Rows are points. Each copy is the shape, with its points in the same order, turned, moved and blurred by noise. Some copies are also mirrored. Which?
(in the rows, 128 means zero)

Shape (9 x 3)
[[119 120 107]
 [ 86 130 114]
 [ 92 154 169]
 [ 85  97 103]
 [103 153 125]
 [116 139 149]
 [165 132 158]
 [165  96 101]
 [ 84 126 103]]
Copy 1 (9 x 3)
[[115 115 108]
 [ 84 121 114]
 [ 83 133 171]
 [ 82  93  98]
 [ 96 143 129]
 [105 126 148]
 [160 117 158]
 [163  87  98]
 [ 79 117  96]]
Copy 1 is: only turned
Copy 2 (9 x 3)
[[143 119 116]
 [123 126  95]
 [ 82 160 126]
 [131  94  91]
 [127 161 113]
 [113 144 138]
 [132 142 181]
 [184 102 155]
 [133 125  86]]
Copy 2 is: only turned
Copy 3 (9 x 3)
[[146 127 105]
 [123 145  93]
 [ 94 172 145]
 [119 119  75]
 [133 157 120]
 [119 144 137]
 [150 120 181]
 [185  93 128]
 [127 144  87]]
Copy 3 is: only turned
Copy 4 (9 x 3)
[[107 114 104]
 [ 73 121 106]
 [ 76 171 139]
 [ 76  89 114]
 [ 88 148 101]
 [102 151 129]
 [150 155 137]
 [155  95 108]
 [ 71 112  99]]
Copy 4 is: only turned

Shape (9 x 6)
[[110 130 160  77 173 116]
 [150 136 128 100 135 134]
 [116  70 127 116 166  94]
 [154 102 159 132 136 114]
 [ 74 113 123  97 124 165]
 [139  69 141 124 106 115]
 [139 139 142 143 111 166]
 [ 94 100  72 145  91 149]
 [ 88 137  97 121 113 109]]
Copy 1 (9 x 6)
[[121  99 122  77 153  84]
 [152 130 117  91 148 127]
 [129 150 166 123 166  66]
 [157 124 170 113 136 117]
 [ 66 142 117 108 153 135]
 [130 165 187 106 143 117]
 [127 121 135 121 129 173]
 [ 90 191 121 156 150 141]
 [107 169 105 133 116 110]]
Copy 1 is: mirrored
Copy 2 (9 x 6)
[[142 113 156  79 159 151]
 [138 133 123 101 121 125]
 [154  78 137 128 172 113]
 [150 120 147 110 127  86]
 [ 94  92 151 129 122 177]
 [154  85 147 141 112  97]
 [ 93 145 139 128  96 114]
 [ 97  93 106 201 116 142]
 [129 135 128 165 150 163]]
Copy 2 is: mirrored
Copy 3 (9 x 6)
[[106 118 191 110 167 105]
 [143 124 137 114 144 128]
 [117  74 176 117 113  65]
 [142  92 175 129 105 133]
 [ 74  91 112 104 158 122]
 [124  69 146  96  92 125]
 [128 100 117 145 129 163]
 [ 91  76  60 125 103 103]
 [ 85 129 106 119 118  93]]
Copy 3 is: only turned
Copy 4 (9 x 6)
[[105 128 146 103  74 107]
 [137 156 123 109 113 130]
 [110  70 103  97 124 104]
 [137  99 148 107 140 126]
 [ 62 121 116 133 103 174]
 [115  86 122  87 168 138]
 [129 139 147 146 139 163]
 [ 88 111  63 156 163 162]
 [ 76 138  92 142 143 116]]
Copy 4 is: mirrored

Shape (11 x 8)
[[131 109 146 103 156 125 108 131]
 [ 81 152 125 137  81 140 124  66]
 [104 150 148 135  86 141  83  77]
 [134 107 121  92 149  65 121 133]
 [142 125  96  74 186 110 138 125]
 [ 72 177 127 140  92 141 110 122]
 [138  81 139 100 139 122 158 130]
 [173 110  91 108 139 116 133 142]
 [156 125 132 158 158 115 163 109]
 [ 77 136  97 156 117 142  96  91]
 [164 118 169 113 126 128 154  95]]
Copy 1 (11 x 8)
[[148 104 133 119 164 124 110 129]
 [ 52 117 125 154 114 125  79 144]
 [ 98 124 131 157 133 118  48 153]
 [158 103 133 115 155 116 125  63]
 [139  85 101  89 158  78 156 102]
 [ 77 162 111 149 152 144  97 133]
 [158  83 127  93 130 141 146 131]
 [169  99  83 122 127 103 147 108]
 [142 107 156 143 116 107 172 135]
 [ 79 113 103 182 162 130 107 142]
 [145 103 158 103 105  99 120 149]]
Copy 1 is: mirrored
Copy 2 (11 x 8)
[[135 107 145 106 157 119 134 155]
 [130 161 134 137 118 152 130  56]
 [138 163 177 139 111 154 109  92]
 [108 116 138  66 126  93 142 151]
 [147 105 104  48 157 126 140 161]
 [116 164 116 152 136 138  94  88]
 [130  77 119 110 127 110 167 144]
 [130 109  96  90 118 131 147 186]
 [172 140 115 115 124 104 176 152]
 [112 170 130 131 146 162 141  97]
 [187  93 146 116 103 114 149 134]]
Copy 2 is: mirrored
Copy 3 (11 x 8)
[[145 119 149 117 137 154  93 121]
 [ 90 115 116 144 141  99 133  43]
 [127 102 130 169 133 118 115  45]
 [156 127 152  85 113 107  85 145]
 [155 166 133  53 137 140 105 139]
 [127  85  94 132 142 118 148  74]
 [101 140 161  96 103 141  93 150]
 [144 158 103  88  91 147  93 143]
 [117 176 127 139 122 139 124 154]
 [107 113  86 136 168 107  98  84]
 [118 167 177 132  92 142 119 117]]
Copy 3 is: mirrored

Shape (14 x 9)
[[125 214 144 100 164 147  96 125 143]
 [131 113 147  12 137 120 132 140 178]
 [134 141 127 127 118 142 126  92 119]
 [134 119 147 147 167 121 142 154 119]
 [174 119 118 156 162 133 145 130 122]
 [208 113 127 158 169 140 115 149 123]
 [128 121  61 103 119 128 112 144 117]
 [138 112 120 152 156 142 142 152 124]
 [129 121 149 155 168  74 103  91 162]
 [137 116 101 124 164 108 102  78 197]
 [137 106 155 151 164 141 108 143 112]
 [134 135 156 154  73 152 138 150 126]
 [140 117 151 158 148 147 123 129 121]
 [155 110 113 141 167 153 128 156 131]]
Copy 1 (14 x 9)
[[174 126 138  94 149  52 120 171  93]
 [ 79  76 112  97 158 128 157 222  67]
 [147 115 137 104 133 134 114 139 141]
 [145 123  99 143  93 113 163 150 135]
 [130 135 111 117 102 112 162 143 181]
 [120 150  82 115 112  94 148 168 202]
 [ 99 171 135 130 167 142 154 138 121]
 [132 129 118 147 117 116 167 141 156]
 [123 127 173 117  53 114 118 176 132]
 [ 98 121 197 101 108 109 140 192 150]
 [151 128 109 153 103 122 133 170 161]
 [125 100  88 148 136 125  92 109 139]
 [158 119 112 134 106 121 130 156 161]
 [125 136 109 143 133 106 163 161 170]]
Copy 1 is: mirrored
Copy 2 (14 x 9)
[[137 138  65 126 150 129 145  99  59]
 [ 64 121 125 150 150  83 214  92 123]
 [125 126  98 129 103 142 117 132 128]
 [160  80 134 130 126 103 128 137 104]
 [171 103 119 121 117  84 113 129 148]
 [166  99 117  84 138  67  97 118 148]
 [116 169 140 132 163 141 138 142 157]
 [162 104 157 124 126 107 122 131 124]
 [143  45  83 166 140 139 119  88 147]
 [138 109  89 150 139 142 141  58 172]
 [155  72 136  97 129 121 128 132 121]
 [ 90 113 150 115  86 120  81 138  96]
 [146  88 129 111 105 122 115 121 113]
 [165 111 145 104 134 103 140 114 133]]
Copy 2 is: only turned

Shape (14 x 11)
[[142 103 120 114 123 121  97 120 155 137 135]
 [153 140 148 128 128 153 125 107 170 139 130]
 [124 118 152 163 130 145 149 165  84 165 104]
 [154 146  66  94 155 149 143 122 139 114 147]
 [147 106 141 118  96 158 121 168 122 138 126]
 [145 157 106 129 176 154 117 144 138  93 162]
 [124  74 150 197 101 177 158 171 128 142 107]
 [151 143  99 112 179 150 117 130 167  97  86]
 [141 129 100 114 176 116 116 128 157  93 138]
 [ 88 187  81 100  95 119 133 128  93  76 156]
 [ 90 112 124 166  86 158 128 165 123 185 130]
 [142  87 134 158 120 159 129 111 117 146 120]
 [106 174  92 123 100  97 184 163 105 105 159]
 [171 119 117 171  92 139  97 136 138 155 119]]
Copy 1 (14 x 11)
[[102 134 120 160 117 128 100  95 135 137 140]
 [153 149  99 150 132 137 114 104 130 124 165]
 [115 100 104 121 109 140 182 136  82 138 152]
 [101 215 124 152 128 121 119 157 129 122 138]
 [103 100  81 118 126 115 112 134 114 131 134]
 [110 180 143 140 135 131 118 167 147 112 181]
 [137  60 105 134 148  99 163 136  66  99 143]
 [120 171 137 178 174 156 106 138 113 140 146]
 [ 93 189 164 167 136 133 115 134 129 133 161]
 [117 188 146 106  49 158  96 181 111 100 106]
 [115  88  77 121  97 127 162 121 110  79 111]
 [129 108  92 174 107 105 147 130  91 131 158]
 [115 171 163  74  85 115 140 154 104 116 104]
 [152  92 103 174 105 106 144 133 145 141 123]]
Copy 1 is: only turned
Copy 2 (14 x 11)
[[127 108 127 128  82 137 142 105 119 130 130]
 [107 128 147 134  83 174 124 131 149 132 118]
 [115  81  94 151 163 173  93 139 115 125  83]
 [ 94 175 129  90 136 145 137 113 112 142 154]
 [117  88 108 136 115 159  79 109 127 147 135]
 [ 74 146 146 141 135 153 149 147 103 158 164]
 [114  48  98 159 148 225  95 105 131 107 125]
 [ 97 151 193 120 123 156 129 114  86 118 136]
 [114 136 165 124 127 138 169 121  94 139 153]
 [115 168 104 150 168  81 126 146 155 114 186]
 [ 89  73  69 162 138 157 109  87 159 115 100]
 [124 102  88 134 106 191 119 122 111 108 113]
 [119 130 105 124 202 112 136 147 179 134 162]
 [ 88  68 104 110  89 152 111 131 128 100 127]]
Copy 2 is: mirrored
